Every row gives one point. The points of each table are mixes of a few directions, plus a little noise. Count the directions of each table, and those that both share. Where both have some left over, give the other angles between the two spaces (their principal angles), to ten degrees, smallest first.

First, 5 rows:
[[ -6 -23]
 [ -3 -10]
 [ 16  49]
 [ 25  75]
 [-28 -93]]
Second (7 x 2):
[[-15  16]
 [-32  36]
 [-37  38]
 [ -8   8]
 [-34  36]
 [ 46 -52]
 [ 76 -84]]
Directions: first 1, second 1, shared 0; angles 60

First (5 x 4):
[[  3 -54 -52  57]
 [ 39 -12 -26  12]
 [-43  50  48 -52]
 [ 12  11 103  -9]
 [-13   4 -74  -8]]
Second:
[[ 38  46  20 -56]
 [ 47   8 -38 -65]
 [ 18 -19  -8   9]
 [-62 -48  36 117]
 [-32   9  51  48]
 [-52  -9 -35   3]
 [ 43  13 -25 -57]]
Directions: first 3, second 3, shared 2; angles 30

First (9 x 9):
[[-34 -63 -32   9  33  21 -65 -41 -16]
 [-20  38  35  10 -19 -23  27 -24   6]
 [ 32  -3 -16 -12   2  11   7  40   1]
 [-70 -52  -9  24  27   5 -67 -85 -16]
 [ 64 105  51 -18 -54 -34 112  77  26]
 [-36 -26  -4  12  14   2 -34 -44  -8]
 [ 49  68  30 -14 -35 -19  75  60  18]
 [ 47 -57 -60 -21  29  40 -35  59  -8]
 [-32 -11   6  12   6  -4 -20 -40  -4]]
Second, 10 rows:
[[  39  121  -12   46   58  -22  -75   55  -20]
 [  13  -43   20  -20  -22    2   34   -2    5]
 [   4 -112   56  -26  -30    0   42  -52    8]
 [   8   92  -11   45   54  -13  -78   23  -21]
 [  55  -69   32  -45  -45    6   77   29   20]
 [   4  -60   10  -32  -35   12   55   -5   16]
 [ -26   15   -8   16   19   -4  -34  -22   -8]
 [ -59   62  -56   21   20    5  -35  -11   -5]
 [ -95    5  -58    3   -6   18   -6  -49    3]
 [  52  -14   27  -10   -5   -4   24   29    3]]
Directions: first 2, second 3, shared 1; angles 90

First (10 x 12):
[[-51  68 -62   0 -34 -35 -36 -59 -37 -39 -63  40]
 [ -8 -65  34   0 -10  11 -28  52  38  64  70  39]
 [-30  -2  -9   8  20 -34  27 -11 -21 -42 -34  -2]
 [106   0  14  -6  -6  86  64  46   8  78  38 -68]
 [-34  38 -30  -3 -31 -19 -55 -36  -8 -14 -22  41]
 [ 13  -9  24  -3  18   2  -7  -4  14 -19   7 -19]
 [ 31  -2  14  -1  20  15  29   3   1 -10  -1 -40]
 [ 26 -36  60  -8  35   9 -25   6  43 -21  37 -32]
 [-19  15 -44   6 -33  -1  19  10 -28  39 -13  35]
 [-32 -10  -2   6  19 -33  11  -9 -10 -36 -21   5]]
Second:
[[  2 -33 -36  -6 -13  27  14  16 -15  -5 -36  -1]
 [ 31  47  51  24 -51 -58 -15 -30 -26  15  20  14]
 [-32   9  13 -14  66  11 -10   2  47  -8  38 -12]
 [ 34   2   0  18 -68 -24   6  -8 -46  10 -30  14]
 [ 30  21  22  17 -54 -36  -4 -17 -32  11  -6  13]
 [ -5 -55 -62 -14  -1  50  23  30 -11 -11 -51  -6]
 [ -3 -32 -36  -8   2  29  12  17  -5  -7 -28  -3]
 [-57  41  50 -20 121  -2 -27  -9  92  -8  91 -20]]
Directions: first 4, second 2, shared 0; angles 50, 70

First (10 x 20):
[[ 33  40 -36  35  -9 -38  43  72  12  31  17 -16  95 -50 -27   2 -28  -8
  -31 -32]
 [ 18   5   3   5  -3 -10  26  -3  -7  -1  -4 -15  25  -9 -22  -8 -11  10
   -4  -2]
 [-40  -1  -1  -4 -30   7 -60 -72  23 -23  -5 -12 -29  32 -31  -3   1  22
   42  40]
 [-25  23 -23  31 -43 -12 -79  13  26  13  21  29 -12   3 -22   5  44 -10
   29   7]
 [-49   4 -24   1 -31 -19 -38 -31  29 -18  10 -35  17  17 -25  29 -36   3
   14  45]
 [ 16 -42  34  -7   6 -37  58  52 -62  -9  12 -13   7  -4  15  46   8 -39
  -41  20]
 [ -8  -7   5 -17  22  32 -15 -19   8  -1 -11  20 -40  12  32 -13   7   5
    8 -10]
 [-16 -29  12 -32  44  37  -6  14  -7   0  -5  32 -62  15  79  11  12 -23
  -14 -13]
 [ 13  38 -25  -5  24  44  -2 -43  48  12 -24   3  12 -10   0 -57 -32  44
   18 -41]
 [ 58 -31  54  -7  20  -4  72  15 -67  -5 -12   8 -14  -7   0 -13  33  -5
  -21 -13]]
Second:
[[  41    8   17   -5   22   -4   78   32    9    3   27   45   33   -9
    26 -121  -42   26   30    0]
 [   7    2   10   27    5   41  -66   12  -18   -1  -35    1  -14  -29
   -16   44   39    2  -30   -8]
 [  19   -4  -20  -18    4  -41   34   34   26   50   38   -9   18   -7
    34  -67   -8   18   24  -28]
 [  36   12   33   54   32   -3   33   -3  -43   -8   14   20   47  -49
     5  -43   -1    0   -4  -19]
 [ -17    0   -3  -11  -13   29  -30   -7    5  -18  -28    0  -30   19
   -15   39    5   -4   -7   20]
 [ -35  -16  -40  -37  -25  -56    1  -13   32   39   30  -49   -8   33
    11   31    1  -11   11  -15]
 [ -12   -9  -24  -29  -15    1  -27   17   31   23   -4  -15  -27   20
     4   12    9   10    0   -2]
 [ -32   -5  -11    2  -10  -61   49  -64  -15  -15   36  -31   27   24
    -7   35  -23  -37   12    3]
 [  30   10   19   28   19   21   -4   22  -20    1   -7   22   16  -37
     6  -29   11   12   -6  -14]
 [ -13    9   32   42    6   20   -3  -57  -49  -60  -23    8   11   -9
   -33   60   -1  -33  -20   22]
 [ -24   -6  -19  -49  -31   58  -65   24   46  -11  -52    6  -71   45
   -15   40    7   17   -9   35]]
Directions: first 5, second 4, shared 0; angles 30, 50, 60, 70
